Each row of a before or after table is a point. The points were changed in one or more steps. Then noise was added and the rows were shuffled. The steps act on columns, c1 being the first. Name the steps. A step turns or swaps two columns, mirrors them in a line or flattens them onto one, adds a multiple of one to another, or multiplies or shifts one. Angles are multiples of 10 degrees, from the lower column toward the higher: turns from -170 to 170, lines from 10 to 170 but not 90. Use the fewest steps. Two steps may share a column if one is a turn and the other turns, adds or multiplies; they go together, in the order done. Otherwise the lowest column goes first.

Before:
[[-0.10  0.15  0.04]
 [ 0.29 -0.57 -0.31]
 [ 0.71 -0.85 -0.25]
 [ 0.41  0.24  0.01]
 [ 0.66 -0.23 -0.24]
 [-0.35  0.01  0.55]
 [-0.08 -0.34 -0.15]
 [-0.13  0.23 -0.07]
 [ 0.27 -0.70 -0.24]
 [-0.36 -0.26  0.05]
 [ 0.40 -0.65 -0.11]
 [ 0.06  0.30  0.11]
 [-0.29  0.17 -0.15]
 [-0.22  0.18 -0.36]]
After, 14 rows:
[[ 0.84  0.13  0.31]
 [ 0.51  0.42  0.47]
 [ 0.91  0.71  0.54]
 [ 0.62 -0.22 -0.09]
 [ 0.59  0.56  0.31]
 [ 0.08 -0.13 -0.07]
 [-0.04 -0.28  0.28]
 [ 0.09 -0.23 -0.02]
 [ 0.48  0.58  0.47]
 [-0.14  0.18 -0.53]
 [ 0.27 -0.26 -0.19]
 [-0.09 -0.19  0.08]
 [ 0.10  0.28  0.27]
 [-0.15  0.26  0.05]]
Steps: shift c1 by 0.20; turn c2 and c3 by -160 degrees

Before:
[[ 0.11  0.08 -0.31 -0.04 -0.63  0.09]
 [ 0.31 -0.42 -0.25  0.32  0.03  0.00]
 [ 0.31  0.49 -0.55 -0.07 -0.04 -0.48]
 [ 0.62 -0.41 -0.10 -0.44  0.42  0.45]
 [-0.22 -0.03 -0.28 -0.09 -0.32 -0.07]
 [-0.89 -0.17 -0.65  0.45  0.06  0.40]
 [ 0.00 -0.20  0.38 -0.29 -0.45  0.38]
 [-0.17 -0.72 -0.23  0.31  0.56  0.12]
 [-0.16  0.09  0.02  0.12  0.14  0.02]
 [-0.09 -0.08 -0.77 -0.11 -0.35 -0.16]]
After (10 x 6):
[[-0.50 -0.11 -0.40  0.33 -0.05  0.39]
 [-0.58 -0.12  0.24 -0.12  0.13  0.05]
 [ 0.42 -0.52 -0.26  0.02  0.63  0.43]
 [-0.02 -0.11  0.79 -0.05  0.33 -0.50]
 [ 0.15  0.09  0.06  0.02 -0.20 -0.01]
 [ 0.06 -0.07  0.25 -0.73 -0.87  0.38]
 [ 0.05 -0.03 -0.18 -0.58  0.36  0.00]
 [-0.35 -0.48  0.44 -0.40 -0.08 -0.15]
 [-0.28 -0.22  0.13 -0.13 -0.22 -0.08]
 [ 0.57 -0.18 -0.43 -0.69 -0.12  0.14]]
Steps: swap c1 and c5; turn c2 and c3 by 130 degrees; turn c2 and c4 by -130 degrees

Before:
[[-0.25  0.23  0.28  0.02 -0.37  0.19  0.25 -0.03]
 [ 0.57  0.02 -0.32 -0.20 -0.36  0.85  0.48 -0.13]
 [-0.33  0.53  0.27 -0.42  0.07 -0.10  0.35  0.47]
 [ 0.67 -0.06  0.47 -0.28 -0.24  0.23 -0.84  0.35]
 [ 0.25  0.29  0.27 -0.06 -0.52 -0.01 -0.43  0.23]
 [ 0.06 -0.19 -0.41  0.26 -0.29  0.07 -0.27  0.47]
 [ 0.49  0.23 -0.26  0.10 -0.18  1.02 -0.45 -0.15]
 [ 0.38 -0.27 -0.08  0.26 -0.06  0.35 -0.33 -0.17]
 [-0.34 -0.04 -0.09 -0.39 -0.22  0.05 -0.14  0.03]
 [ 0.29 -0.08 -0.11  0.18  0.08 -0.20 -0.39  0.22]
 [ 1.01  0.61 -0.85 -0.43 -0.32  0.80  0.49 -0.60]]
After (11 x 8):
[[-0.01  0.36 -0.03  0.27 -0.13  0.27  0.20 -0.06]
 [-0.04 -0.29  0.32  0.11  0.00  0.09 -0.19 -0.35]
 [-0.03  0.31  0.29 -0.08  0.32 -0.02 -0.36 -0.43]
 [ 0.01 -0.54 -0.81 -0.47 -0.57  0.54 -0.50 -0.40]
 [-0.02 -0.48 -0.33 -0.21 -0.04  0.58  0.06 -0.34]
 [ 0.06  0.13 -0.09 -0.39 -0.02  0.07  0.01 -0.23]
 [ 0.00  0.43 -0.29  0.12 -0.10  0.65 -0.30 -0.20]
 [-0.06  0.91  0.48 -0.30  0.36  0.14 -0.04 -0.17]
 [-0.03  0.28 -0.37  0.27  0.49  0.06  0.17 -0.20]
 [-0.04 -0.45  0.30 -0.41  0.49 -0.08 -0.48  0.14]
 [-0.05  0.37 -0.14  0.16  0.21 -0.10  0.07  0.06]]
Steps: multiply c1 by 0; mirror c2 and c7 in the line at 130 degrees; mirror c5 and c8 in the line at 50 degrees; multiply c6 by 0.7

Before:
[[-0.57 -0.31 -0.89  0.37 -0.26  0.05 -0.47 -0.12  0.04]
 [-0.27 -0.18 -0.26  0.59 -0.11  0.70 -0.27 -0.33  0.41]
 [ 0.45 -0.34  0.36 -0.21  0.25 -0.10  0.27 -0.49  0.03]
 [ 0.40 -0.23 -0.05  0.37 -0.48 -0.10 -0.15 -0.12 -0.44]
 [ 0.44  0.21  0.36  0.21 -0.25 -0.43  0.41 -0.53  0.03]
 [-0.74 -0.39 -0.06  0.52 -0.02  0.15 -0.47 -0.08  0.06]
 [ 0.20 -0.09  0.23  0.20  0.25  0.03  0.69 -0.36 -0.30]
 [ 0.56  0.31  0.41  0.03  0.62 -0.16  0.25 -0.23 -0.14]]
After:
[[ 0.19  0.11  0.34 -0.22  0.35  0.36  0.42 -0.43 -0.22]
 [-0.10  0.67 -0.43  0.38 -0.21 -0.31 -0.34 -0.13 -0.53]
 [ 0.23 -0.37  0.20 -0.23  0.82 -0.07  0.32 -0.32 -0.04]
 [ 0.19  0.10 -0.14  0.20 -0.61  0.26 -0.18 -0.24  0.35]
 [-0.29  0.42 -0.33  0.28 -0.02  0.18 -0.64  0.01 -0.07]
 [ 0.12  0.04  0.03 -0.10  0.35  0.04  0.90 -0.44  0.11]
 [ 0.26 -0.41  0.10 -0.01 -0.29  0.07  0.50 -0.46 -0.27]
 [-0.21  0.18 -0.68  0.63 -0.28  0.27 -0.61 -0.08 -0.12]]
Steps: multiply c1 by 0.4; turn c2 and c6 by -130 degrees; flatten c3 and c4 onto the line at 140 degrees; multiply c5 by 1.3; multiply c7 by 1.3; mirror c8 and c9 in the line at 10 degrees

Before:
[[-0.35  0.32  0.14 -0.18 -0.19  0.00  0.13  0.03 -0.21  0.18 -0.04  0.45]
 [-0.12 -0.44  0.24 -0.30  0.24  0.40  0.71  0.28 -0.03  0.68 -0.67 -0.04]
 [-0.28 -0.12 -0.11 -0.04 -0.19  0.51 -0.78  0.23  0.18  0.14  0.11  0.11]
 [ 0.00 -0.54 -0.16  0.00  0.09  0.49  0.62 -0.24 -0.02  0.59 -0.07  0.17]
 [-0.31  0.02 -0.24  0.20  0.11  0.13 -0.60 -0.09  0.40 -0.39 -0.01 -0.04]
 [-0.50 -0.12 -0.37 -0.31 -0.05 -0.36 -0.36  0.06  0.04  0.03 -0.08  0.15]
 [-0.43  0.08 -0.30 -0.09 -0.36  0.07 -0.44  0.10  0.64  0.18  0.06  0.07]
 [ 0.03  0.25  0.01 -0.58 -0.50  0.12  0.16 -0.14 -0.26 -0.02  0.17  0.12]
 [ 0.24  0.18  0.09 -0.52 -0.33 -0.48  0.12 -0.41 -0.14  0.31 -0.14  0.50]]
After (9 x 12):
[[-0.35  0.31  0.12 -0.56 -0.18  0.00  0.14  0.00 -0.21 -0.05 -0.03  0.46]
 [-0.28 -0.10 -0.09 -0.43 -0.20  1.27 -0.80  0.25  0.19  0.30 -0.04  0.17]
 [ 0.24  0.17  0.10 -0.93 -0.30 -1.21  0.09 -0.41 -0.12  0.17  0.14  0.41]
 [ 0.03  0.25 -0.03 -1.02 -0.50  0.29  0.16  0.01 -0.26 -0.06  0.25  0.00]
 [-0.17 -0.42  0.22 -0.67  0.26  1.02  0.72 -0.19 -0.02  0.29 -0.70  0.43]
 [-0.34  0.04 -0.24 -0.18  0.12  0.35 -0.57 -0.07  0.40 -0.04  0.03 -0.08]
 [-0.52 -0.10 -0.36 -0.74 -0.08 -0.91 -0.36  0.00  0.08  0.60 -0.09  0.23]
 [-0.03 -0.53 -0.16 -0.41  0.10  1.23  0.63 -0.18 -0.01  0.83  0.12  0.11]
 [-0.41  0.09 -0.28 -0.52 -0.37  0.16 -0.46  0.09  0.65  0.64 -0.02  0.10]]
Steps: add -1.5 times c3 to c10; shift c4 by -0.40; multiply c6 by 2.5; turn c8 and c11 by -40 degrees; add -0.7 times c11 to c12

Before, 11 rows:
[[-0.31  0.13 -0.45 -0.18 -0.43  0.03  0.35 -0.07 -0.36  0.24  0.34 -0.06
   0.19  0.11]
 [-0.11  0.44 -0.21 -0.15  0.00 -0.28  0.33 -0.05  0.18 -0.10  0.06  0.17
   0.25 -0.15]
 [ 0.11  0.25 -0.53  0.01  0.22  0.51 -0.22 -0.05  0.09  0.00  0.23  0.07
   0.22 -0.59]
 [-0.31  0.63 -0.20 -0.43 -0.01  0.33 -0.21  0.32  0.33  0.08  0.26 -0.22
   0.06 -0.14]
 [-0.17  0.19 -0.08  0.10 -0.90 -0.12  0.60  0.46 -0.19  0.19 -0.39 -0.58
   0.22 -0.14]
 [-0.14  0.15 -0.24  0.00 -0.35  0.07 -0.18 -0.04  0.54 -0.36  0.58  0.08
   0.16 -0.45]
 [ 0.48 -0.11  0.06  0.75  0.04 -0.75  0.47  0.12 -0.12  0.55  0.87 -0.78
   0.20 -0.63]
 [-0.63 -0.01 -0.03 -0.33  0.00  0.01  0.03 -0.28  0.37  0.17  0.12 -0.11
   0.19 -0.47]
 [-0.10  0.10 -0.04 -0.31 -0.06  0.23  0.00  0.24  0.33  0.09  0.43  0.45
  -0.09 -0.62]
 [-0.01  0.33 -0.28 -0.76 -0.38 -0.04 -0.58  0.25  0.21 -0.11  0.06  0.17
   0.38 -0.49]
 [ 0.72 -0.20 -0.33  0.23  0.17 -0.09  0.79 -0.31 -0.44 -0.44  0.99 -0.71
  -0.56 -0.92]]
After, 11 rows:
[[-0.02  0.11 -0.09 -0.81 -0.38 -0.08 -0.60  0.34  0.22  0.31  0.02  0.21
   0.70  0.54]
 [-0.28 -0.05  0.36 -0.18 -0.39 -0.05  0.38  0.06 -0.39  0.40  0.36 -0.13
   0.55  0.07]
 [ 0.75  0.32 -0.42  0.26  0.20  0.18  0.78 -0.14 -0.50  0.43  0.93 -0.60
  -0.29  0.36]
 [-0.11  0.10 -0.39 -0.06 -0.35  0.03 -0.13  0.03  0.53  0.23  0.53  0.11
   0.40  0.36]
 [-0.15 -0.04  0.18  0.07 -0.88 -0.15  0.57  0.58 -0.17  0.06 -0.40 -0.57
   0.52  0.22]
 [ 0.01 -0.03 -0.10 -0.13  0.04 -0.34  0.37  0.02  0.21  0.28  0.05  0.17
   0.54  0.40]
 [-0.13  0.26  0.06 -0.31 -0.02  0.27  0.05  0.34  0.31  0.04  0.42  0.49
   0.17  0.39]
 [ 0.69  0.22  0.53  0.69  0.03 -0.60  0.51  0.26 -0.10 -0.18  0.85 -0.79
   0.50  0.15]
 [-0.61  0.19  0.20 -0.35 -0.05 -0.24  0.06 -0.21  0.28  0.01  0.13 -0.09
   0.52  0.24]
 [-0.07  0.21  0.10 -0.02  0.22  0.53 -0.16 -0.01  0.08  0.52  0.25  0.02
   0.55  0.47]
 [-0.37 -0.13  0.13 -0.48  0.04  0.23 -0.25  0.37  0.31  0.18  0.28 -0.25
   0.31  0.62]]
Steps: turn c1 and c6 by 20 degrees; turn c2 and c14 by 120 degrees; multiply c2 by 0.4; turn c3 and c10 by -100 degrees; shift c8 by 0.10; shift c13 by 0.30
